Each row of a before or after table is a point. The points were changed in one or more steps. Then noise was added and the rows were shuffled. The steps act on how far a point lies along the listed directions, d1 being the first. What was done? A step turns or swaps two directions, mirrors them in a line or flattens them onto one, adds a multiple of one to another, or multiplies one. Angles are multiples of 10 degrees, from the lower direction toward the higher: turns from -170 to 170, lines from 10 to 170 but not 90. Use the fewest steps. Two steps may share a direction if one is a turn and the other turns, adds or multiplies; they go together, in the order done. Otherwise the lowest direction goes first.

Directions:
(1): [-1.0 -5.5]
(2): [-5.5  1.0]
Before (14 x 2):
[[-2.4  0.6]
 [-2.8  6.2]
 [ 2.6  1.9]
 [-6.0  0.0]
 [-4.9  4.2]
 [-2.2  3.7]
 [-1.1 -3.1]
 [ 4.5  0.9]
 [-0.5  2.8]
 [-3.4 -4.9]
 [-3.5  2.6]
 [-3.3  6.5]
 [ 0.1  2.4]
 [ 8.0  3.0]]
After (14 x 2):
[[-2.3  0.2]
 [ 0.6  3.0]
 [-4.7  5.1]
 [-6.2 -0.5]
 [-1.4 -4.2]
 [ 4.3  1.3]
 [ 3.2  2.3]
 [ 8.1  4.3]
 [-2.1  4.7]
 [-0.3  3.8]
 [-3.3  2.9]
 [-3.5 -6.1]
 [-2.6  7.8]
 [-2.9  8.4]]
Steps: multiply d1 by 1.3

Directions:
(1): [-3.1 -5.9 -1.9]
(2): [-6.0  2.4  2.5]
(3): [ 1.5 -2.7  6.1]
Before (14 x 3):
[[ 2.9 -0.3  5.8]
 [ 5.3 -0.6  7.1]
 [ 3.6 -4.4  7.9]
 [ 9.5  0.2  7.5]
 [-5.9 -0.7  1.9]
 [ 1.8  2.8  6.1]
 [-0.7 -4.1  0.8]
 [ 8.4  2.3  4.4]
 [ 4.5 -2.5 -0.8]
 [-0.4 -0.6 -1.1]
 [ 0.3 -3.6 -2.7]
 [ 0.4 -2.4 -2.8]
 [ 1.1  3.9 -0.1]
 [ 2.2 -4.3  0.3]]
After (14 x 3):
[[ 6.6 -0.4  0.0]
 [ 6.1  1.5  2.7]
 [ 1.4  0.5 -4.9]
 [ 0.3 -4.2 -1.5]
 [-2.2 -1.2 -2.6]
 [ 0.5  3.8  1.2]
 [ 8.9  0.4 -1.1]
 [ 7.8  5.0 -3.0]
 [-1.1 -4.0  4.4]
 [11.1  2.9 -3.7]
 [-2.2 -2.0 -3.4]
 [ 1.5 -2.5 -3.8]
 [-1.1 -0.3 -0.4]
 [ 8.8 -4.0 -2.1]]
Steps: turn d2 and d3 by 70 degrees

Directions:
(1): [ 5.0 -5.3 -3.1  0.9]
(2): [ 1.2 -1.2  5.6  5.3]
(3): [ 0.1  3.7 -4.4  5.5]
(4): [-6.1 -4.5 -1.5  1.9]
Before (8 x 4):
[[  1.9   7.2  -0.5  -2.1]
 [  0.2  -1.4   6.4  -2.7]
 [  5.0  -4.4  -3.4  -3.6]
 [ -3.1  -1.0  -0.5   5.8]
 [-10.0  -3.5  -2.9   1.5]
 [  6.3   3.4  -3.6   0.9]
 [ -4.5  -1.2  -2.5  -4.3]
 [ -4.4   3.7  -3.6  -2.4]]
After (8 x 4):
[[-3.7  4.4 -3.9  0.1]
 [-4.5  0.4 -3.8 -2.3]
 [-3.3 -2.0  1.7  5.1]
 [-9.9 -3.4 -2.5  2.3]
 [ 6.7  2.9 -1.9  2.8]
 [-0.5 -1.2  4.4 -5.7]
 [ 1.8  7.9  0.3 -0.6]
 [ 5.2 -3.5 -5.1 -2.6]]
Steps: turn d2 and d3 by -30 degrees

Directions:
(1): [-1.3  1.8  1.8  3.9  0.3 -3.4  6.2 -7.3]
(2): [ 5.5 -2.7 -0.7  2.8 -2.1 -2.2  6.2  5.8]
(3): [ 5.6  1.1  5.0 -1.9  5.9 -4.9 -2.7 -0.2]
(4): [-2.1 -5.5 -0.6 -3.8 -4.5 -7.2 -1.8 -1.4]
Before (13 x 8):
[[-10.2  -0.3  -7.0  -1.7  -5.2   3.8  -5.0  -2.4]
 [ -8.1   3.9   2.3   2.8   1.0   1.9   2.6 -12.2]
 [ -3.0   1.3  -3.4  -0.8  -2.2   6.1  -6.2   2.0]
 [  1.2  -8.2   1.3  -4.1  -2.3  -7.6  -4.5   3.2]
 [ -0.3  -3.5  -0.5  -3.0   0.8   3.2  -3.4   1.3]
 [  2.1   0.3   0.1  -3.3  -1.6   0.0   0.1   3.3]
 [ -5.3   3.2  -0.8  -0.1  -0.1   7.3   2.1  -3.2]
 [ -1.6  -1.4  -1.0  -4.6  -0.6   0.1  -3.4   1.8]
 [ -2.1   3.5   2.9  -4.1   3.7  -2.3  -6.0  -8.5]
 [  3.2  -3.0   3.7   0.1   2.7  -9.1  -1.1  -2.6]
 [  1.7  -5.1   4.0  -3.9   0.3  -6.4  -3.7  -3.3]
 [ -1.2   5.2   0.9   3.6   4.7   7.1   2.2  -7.4]
 [  0.2   4.9   0.6   2.2   1.8   2.0  -3.2   1.5]]
After (13 x 8):
[[  3.5  -3.4   1.9  -1.5   2.8   0.0  -0.7   1.9]
 [  4.0  -2.8  -0.7  -2.4  -1.9  -2.7  -5.2   6.0]
 [ -3.8  -7.8  -3.3  -2.3  -7.5  -4.1   1.0  -3.9]
 [  4.7  -3.0  -0.2   2.5  -3.8  -6.5   8.6  -0.1]
 [  1.0   2.7   1.9   7.3   3.8   0.2   5.7  -4.6]
 [  3.7  -3.7  -5.5  -0.5  -3.4   0.6  -1.1  12.5]
 [ -0.3  -0.2   0.9  -0.1  -2.1  -5.9  -2.8   0.2]
 [  6.2   3.4   4.2   5.0   8.0   3.5   2.4   2.4]
 [  5.2   0.9   3.3   5.2   3.0   1.3   6.2  -1.2]
 [ -4.3  -6.5  -4.6   2.7 -10.5  -0.6   7.3   1.4]
 [ -2.2  -5.2  -2.1  -4.9  -5.8  -0.5   0.0   3.2]
 [  2.0   3.1   2.0  -3.0   1.4   0.5  -0.4   0.1]
 [  4.0  -0.1   1.1  -1.3   2.6  -0.7   1.1   4.2]]
Steps: turn d1 and d3 by -60 degrees; turn d2 and d4 by -150 degrees

Directions:
(1): [ 7.1  5.5  2.9 -1.0  0.6 -2.0  1.1  2.6  6.3]
(2): [ 2.9  4.1 -9.6 -2.7 -1.7  0.4 -1.5  1.8 -3.1]
(3): [ 0.5  2.3  3.3 -3.3 -7.2 -4.7 -1.5 -5.6 -2.8]
Before (14 x 9):
[[-5.0 -1.8 -1.1  1.2  1.4  2.7  1.5  1.3 -2.2]
 [-4.0 -3.2 10.5  1.7  1.7  0.2  0.9 -2.4  7.1]
 [ 3.9  4.4 -2.2 -1.1  1.0  2.4  2.0  3.6  1.7]
 [ 0.1 -0.9 -2.6  3.9  5.3  3.1  2.6  8.4  3.3]
 [-6.3 -6.0 12.7  1.8  0.6 -1.0 -1.8 -5.8 -2.7]
 [-1.7  0.9  0.6  2.0 -2.3  3.5  0.8 -1.0 -2.6]
 [-2.3 -1.7  2.9 -0.1 -4.6 -1.3 -1.8 -2.6 -3.7]
 [ 5.7 -0.3 10.0  0.6 11.3  1.4  3.8  3.7 12.2]
 [-0.2  1.7 -4.0 -3.0 -2.9 -1.8 -0.1 -3.1 -1.4]
 [-1.0 -2.7  2.7  6.8  6.7  4.1  2.9  1.5  5.6]
 [ 7.3  2.0  7.6  2.0  4.9  0.2  3.4  1.2  9.2]
 [ 0.8 -0.2  0.9  2.1 -0.5 -0.7  0.9 -1.2  0.4]
 [ 8.5  1.7 -0.3  1.2  1.9 -1.5  2.2  5.6  6.6]
 [-2.9 -3.3  0.2  3.9  5.5  1.1 -1.6  2.1 -2.3]]
After (14 x 9):
[[-2.3 -2.8 10.0  3.4 -0.3 -1.8  2.5  1.1  3.7]
 [ 2.2  3.4  5.8 -1.5 -2.4 -0.8  2.0 -1.0  1.9]
 [-1.9  1.0 -0.4  1.9 -1.7  3.9  1.0 -0.3 -2.5]
 [ 6.3  0.1  8.0  0.7 12.0  2.2  3.7  4.6 12.3]
 [ 8.2  2.4  3.6  2.2  6.6  1.7  3.5  3.3  9.2]
 [-0.2  1.6 -3.5 -3.1 -3.2 -1.9 -0.1 -3.3 -1.3]
 [ 7.2  0.7  5.9  0.9 -0.8 -3.9  2.3  1.9  6.8]
 [-1.4 -3.0  4.9  6.8  5.5  3.0  2.8 -0.1  5.6]
 [-2.2 -3.0 -8.3  2.8  9.7  7.6 -1.6  6.3 -3.4]
 [-5.4 -2.1  1.6  1.3  0.0  1.6  1.5 -0.4 -2.1]
 [ 1.2  0.2 -1.1  2.2  0.6  0.2  1.0  0.0  0.3]
 [-0.7 -0.3 -6.1  0.3 -0.8  2.2 -1.6  2.3 -3.8]
 [-3.6 -3.7  3.6  3.8  4.0 -0.4 -1.6  0.0 -2.3]
 [-1.1 -1.2 -4.0  2.6  7.9  6.0  1.2  5.7  6.6]]
Steps: swap d2 and d3

Directions:
(1): [ 2.1  1.6  2.0 -2.5 -2.2 -5.7  1.3  7.0  3.6 -0.8 -7.4]
(2): [ 2.9  2.8  8.9 -4.1  1.4 -1.1 -4.1  0.5 -5.8  1.2  2.5]
(3): [ 0.9 -1.0 -1.0 -2.1 -3.0  3.2 -8.8 -3.0  4.1  5.4 -4.0]
(4): [-1.9 -7.9  5.7 -4.0  0.3 -0.6  5.1 -4.3  3.1  1.9 -0.8]
Before (12 x 11):
[[-4.9 -8.0 -6.4  0.9 -3.7 -1.7  3.7 -0.5 13.4  3.2 -8.6]
 [ 2.5  3.8 -0.7 -1.2  1.7 -2.6 -1.5  2.6 -3.6  0.3  1.6]
 [ 0.9  1.1 -2.2 -1.1 -2.5  2.8 -9.0 -2.3  3.5  3.8 -4.2]
 [-2.1 -4.5 -3.4  0.4 -4.4  4.2 -7.8 -5.7  5.1  5.2 -2.7]
 [-0.9 -0.7 -0.8  0.9 -1.8  2.7 -2.5 -3.0 -1.4  1.7  2.5]
 [-0.2  1.0  2.0 -1.0  0.7  0.9 -4.4 -2.3  1.0  2.8 -1.1]
 [-2.0  0.1  1.9  0.1 -0.8  4.5 -8.4 -6.0 -1.5  3.6  2.5]
 [ 3.8  2.2  3.8 -0.6 -0.5 -0.2 -6.2  3.1 -2.4  0.6  0.5]
 [ 0.3  1.0  5.0 -2.8  1.6 -2.0  1.6  1.6 -2.6 -0.7  3.4]
 [ 0.7 -3.8  2.1 -0.6 -1.2 -1.0  0.7 -0.1  2.5 -0.1 -0.2]
 [ 0.4 -0.1 -4.9  2.5  0.9  2.2 -3.9 -3.9  0.5  0.6  3.0]
 [ 1.6  2.7  1.8 -5.0 -0.8 -1.7 -6.5  1.5 -2.1  2.3 -5.4]]
After (12 x 11):
[[  1.5   4.5  -2.7   0.7  -0.8   4.5 -11.7  -2.9  -1.7   3.0   0.7]
 [ -2.9  -6.5   0.9  -0.7  -2.0   5.8  -6.5  -9.8   1.2   5.5   2.7]
 [ -0.5  -9.0   5.8  -3.2  -1.1  -0.9   3.4  -3.3   4.4   1.6  -0.6]
 [  1.4   4.2  -6.8   4.7   1.8   2.3  -4.9  -2.0  -2.7  -1.3   5.2]
 [  3.9   9.4  -5.2   1.8   1.2  -2.6  -4.5   6.6  -5.1  -1.2   1.3]
 [  5.0   7.0   0.6   2.0  -0.3  -0.4  -8.2   6.3  -5.0  -1.1   1.8]
 [ -1.9   1.6   3.7   1.1   1.6   3.4  -5.3  -5.0  -5.6   1.0   6.3]
 [ -0.9   0.0  -0.5   1.5  -0.9   2.3  -1.2  -2.2  -3.3   0.6   4.0]
 [ -0.3   0.7   3.4  -0.9   1.6   0.8  -3.1  -2.9  -0.8   2.4   1.1]
 [ -7.1 -18.5   1.4  -4.8  -3.5   1.8   3.6 -10.7  16.1   9.3  -7.2]
 [ -0.3  -1.2   5.9  -3.7   1.1  -3.6   4.4   1.9  -0.5  -0.9   1.3]
 [  2.3   5.7   0.6  -3.6  -0.2  -0.8  -8.8   1.8  -4.6   2.0  -3.1]]
Steps: turn d2 and d3 by -20 degrees; turn d1 and d3 by 30 degrees; multiply d4 by 3

Directions:
(1): [ 1.9  0.1  3.8  5.8 -1.7 -3.8  3.8  0.0 -8.0 -0.9 -3.8  5.2]
(2): [ 4.2 -0.2 -3.4 -2.8  1.2  6.6 -4.7 -4.2 -7.8  0.2  1.9  2.0]
(3): [ 4.5  1.9  1.5 -8.8 -2.8  0.0  5.9  3.7 -2.1 -4.4 -0.8 -2.6]
(4): [-4.1  1.1 -2.9 -2.5 -7.2 -3.3 -2.4  1.2 -4.4  7.3 -1.9 -3.4]
(5): [ 4.2 -3.0 -6.7 -0.7  5.0 -5.0  1.7  5.6 -0.6  4.0  2.9  2.9]
(6): [-0.6 -6.7  3.1  1.0  1.6 -3.8 -4.4  1.7 -4.2 -4.4  3.5 -6.8]
Before (10 x 12):
[[ -2.8   3.2   0.2   1.6  -2.4  -0.7   2.5  -0.2   3.6   1.1  -3.5   2.2]
 [  4.5   5.3  -0.9  -5.6   4.0   7.8   0.1  -2.9   5.6  -4.1  -0.3  -0.1]
 [ -0.3  -3.0  -3.6   2.5   2.0  -3.6  -7.2   1.2  -4.6   7.3   4.2   0.1]
 [  0.7   3.6   4.4  -1.3   0.2   4.1  -0.1  -0.5   8.3  -2.0  -1.6  -3.1]
 [ -4.0   0.5   0.9  -1.1  -2.7   1.0  -3.2   1.4   1.5  -3.9   0.6  -3.3]
 [ -2.8   3.5  -1.3  -2.1   6.8   8.8  -0.1  -2.8  13.2  -2.2   3.1   1.0]
 [ -0.3  -3.4  -2.8   9.9   4.9  -1.4 -11.1  -1.0  -9.9   4.6   3.7   5.6]
 [  2.9  -3.9   0.4   9.2   3.2  -1.5  -4.2  -3.5  -7.0   1.1  -0.5   3.1]
 [ -2.2   4.9  -0.9   1.0  -4.7   3.1  -1.0  -4.8  -1.1   3.4   0.3  -0.5]
 [  2.7  -2.9  -0.2   2.8   2.7  -3.6   2.1  -0.6  -5.2   4.2   1.7   6.5]]
After (10 x 12):
[[-1.6 -2.1 -1.6  4.7  5.1 -4.9 -2.1  4.4  7.4  4.1  3.3  0.6]
 [ 3.4  5.7  2.0 -1.4 -3.3  6.3 -1.4 -2.8 -1.0  1.4 -3.7  1.7]
 [-3.6 -5.8 -0.4  6.4  1.0 -6.2 -6.3  0.7 -0.3  3.4  1.4 -5.7]
 [-0.8 -6.2  0.8  1.9  2.5 -6.9 -1.1  1.3 -3.0  3.6  3.6  0.3]
 [ 1.9  0.8  1.2  3.2  1.2  1.4  0.7 -2.4 -3.3 -3.5 -2.0  4.1]
 [-2.4  3.3  4.4  5.6 -2.2 -0.6  3.2 -2.2  1.8 -1.2 -0.6  0.8]
 [-2.1  2.9  0.2 -1.6 -0.9  4.3 -1.4 -0.1  3.8 -3.9  0.1 -0.1]
 [-2.6  8.5 -4.4 -1.0 -4.5  6.9  0.5 -4.7 -3.9  8.0 -3.9  7.1]
 [-7.9 -4.1 -1.4  8.6  3.7 -8.2 -8.8  5.2  3.8  5.7  4.3 -2.1]
 [ 0.5  8.3 -1.0 -4.0 -6.4  0.7  2.1 -0.9 -3.1  5.1 -5.9  1.2]]
Steps: turn d1 and d6 by 70 degrees; turn d2 and d4 by 140 degrees

Directions:
(1): [ 5.0  5.1  0.2 -1.0  4.8 -4.6 -2.4  0.3  1.0  9.1  1.8 -5.2  1.1 -1.9]
(2): [ 5.9 -1.0  0.3 -7.4 -5.0 -3.6  3.0 -4.2  3.8 -3.1  6.1  0.2 -2.3 -0.5]
(3): [  1.6  -2.1   7.1  -1.6   0.6  -4.6  -1.6   0.9 -10.8  -1.6   0.4  -1.0
  -2.3   3.5]
Before (8 x 14):
[[ -0.3  -3.1  -2.3  -4.0  -4.5  -0.7   1.8  -1.6   4.3  -3.2   1.4  -0.3
   -2.3   0.2]
 [ -1.2  -0.2  -4.9  -2.0  -2.2   2.2   2.7  -0.5   5.6   1.6  -0.5  -2.4
   -0.7  -1.2]
 [ -5.7   4.2  -4.5   8.2   4.1   2.9  -1.8   4.2   7.7  11.8  -2.3  -4.6
    4.1  -1.9]
 [ -1.1  -1.9   2.9   2.5   1.5   3.3  -0.5  -0.5  -4.8  -1.0  -3.4   1.5
    2.0   2.6]
 [ -2.9  -1.9   5.3   4.9   2.6  -0.9   0.4   1.5 -10.0   3.9  -1.0  -1.2
    1.9   3.1]
 [ -4.1  -6.5   7.2  -0.2  -5.8   1.8  -0.5  -0.3 -10.2  -8.2  -3.4   5.3
   -1.8   2.6]
 [ -1.4   0.0  -6.2   0.2  -5.1   5.2   2.9  -0.1  10.9  -2.2  -0.4   3.7
    3.5  -2.6]
 [  2.7   6.2   1.7   1.6   4.3  -2.7  -2.9   0.0  -5.2   7.7  -1.6  -8.4
    1.1  -1.9]]
After (8 x 14):
[[-4.0 -3.3  1.4  1.2  0.2 -0.4 -1.9  2.3 -5.3 -1.4 -3.2 -1.0 -1.7  2.3]
 [ 4.9  7.5 -2.7 -1.4  0.8 -1.3 -0.2 -2.8  4.0  6.5  1.3 -7.0  1.8 -4.4]
 [ 1.4 -1.1 -1.8 -1.0 -2.1  4.4  2.5 -3.6  4.2 -1.8 -0.3  2.3  2.1  0.0]
 [-1.0  0.2 -4.9  1.5 -1.9  3.3  5.5 -3.0  9.0  4.0  2.9  0.3  4.1 -2.7]
 [-7.8 -3.0 -3.8  4.4 -6.0  9.2  1.6 -0.5  5.2 -4.9 -5.1  6.8  2.2 -2.7]
 [ 8.2 -0.2  3.8 -8.0 -5.2 -9.1  2.0 -3.4  2.8  4.3 10.1 -5.1 -2.9  0.6]
 [-0.2 -2.2  1.9 -4.2 -1.9 -2.5  0.8  0.8 -5.8  0.0 -0.5 -3.6 -2.8  2.6]
 [ 2.0 -3.7  7.0 -2.9 -4.5 -3.7  0.9  1.0 -9.0 -6.0  1.4  1.5 -0.9  4.1]]
Steps: turn d2 and d3 by 150 degrees
